Rows are points. A path goes straight from each point to the next, and from the last back to the first. The post is the endless flat space through its rows: a point in 2 columns, a line in 3, a plane in 4, and so on, so that a path can go around it. How many times does the path go around the post? Going back the other way cancels.

Post, 2 rows:
.27	.16	.18
-.27	-.14	-.13
Path:
.11	.09	.48
.06	.21	.27
.12	.44	.37
-.34	-.27	-.02
.28	-.16	.06
-.04	-.09	-.14
-.23	.22	-.40
.06	-.07	-.20
-.58	-.53	-.23
-.38	-.43	.25
-.01	.35	.09
-.32	.04	-.34
.56	.31	.13
.02	-.17	.06
-.46	-.44	.04
.68	.12	.48
.12	-.02	.00
.14	-.23	.14
.67	-.01	.57
-.41	-.27	.02
-.34	.09	-.14
.53	.42	.46
.55	.14	.51
.37	.22	.43
-.16	.04	.03
.91	.36	.71
.26	-.41	.06
.00	-.11	-.36
.09	.38	-.12
-.11	.32	.26
Times around: 0

Post:
-.25	-.20	.03	-.30	.08	-.47	-.22	.11
.50	-.25	.58	.39	-.33	.66	.23	-.21
-.45	.67	-.10	-.18	.24	-.24	.01	.07
-.16	.06	.03	-.12	-.20	-.38	-.41	.16
-.11	.07	-.16	-.30	-.15	-.49	-.05	.02
-.15	-.10	-.18	.09	.02	-.15	-.14	.21
-.10	-.27	.14	-.10	-.32	.34	.15	.09
Path (29 x 8):
-.07	.30	.21	.14	-.24	-.23	-.44	.24
-.40	-.10	-.05	.17	-.45	-.66	-.50	.16
-.35	-.36	-.22	.25	-.36	.10	-.27	.15
-.12	.28	-.17	.21	.03	.76	.31	-.13
.05	.31	.73	.09	.41	.67	-.24	.28
.02	.21	-.07	.06	-.26	-.36	-.19	.26
-.26	.36	.15	.79	.12	.60	.31	.11
-.22	.04	.28	-.25	.09	-.04	.47	-.56
-.46	-.21	.01	-.68	-.26	-.18	-.02	.00
-.12	.45	.01	.20	.38	.54	-.03	.25
-.58	.02	-.25	-.37	.10	.66	.78	.40
-.40	-.16	-.24	-.71	-.30	-.53	.34	.06
.13	.23	.05	.50	-.23	-.22	-.46	.03
-.20	.32	.14	.28	.75	.13	-.16	-.31
.12	-.20	.82	-.32	-.37	.09	-.45	-.06
-.06	-.01	-.54	-.22	.21	-.14	.46	.18
-.05	-.36	-.03	-.05	-.38	.18	.33	.25
-.44	-.20	-.21	-.25	-.25	.27	.50	.12
.34	-.31	.12	.08	-.14	-.52	-.22	-.35
.19	-.77	-.39	-.11	-.23	.09	.19	.07
.06	.01	-.44	.02	.66	-.08	.20	.35
-.20	.07	.04	-.21	.04	-.11	.17	.41
-.39	.20	.04	-.15	-.26	-.47	.00	.09
.09	-.27	-.18	.47	-.14	-.67	-.80	-.11
.38	-.17	.00	-.15	-.60	.02	.10	-.34
-.02	.24	.70	-.05	-.03	.72	.11	-.07
.27	-.22	.05	-.04	-.58	-.44	-.35	.33
-.29	-.15	.07	.58	.00	-.29	-.26	.31
-.29	-.14	.50	-.32	-.08	-.01	.53	-.13
Times around: 5
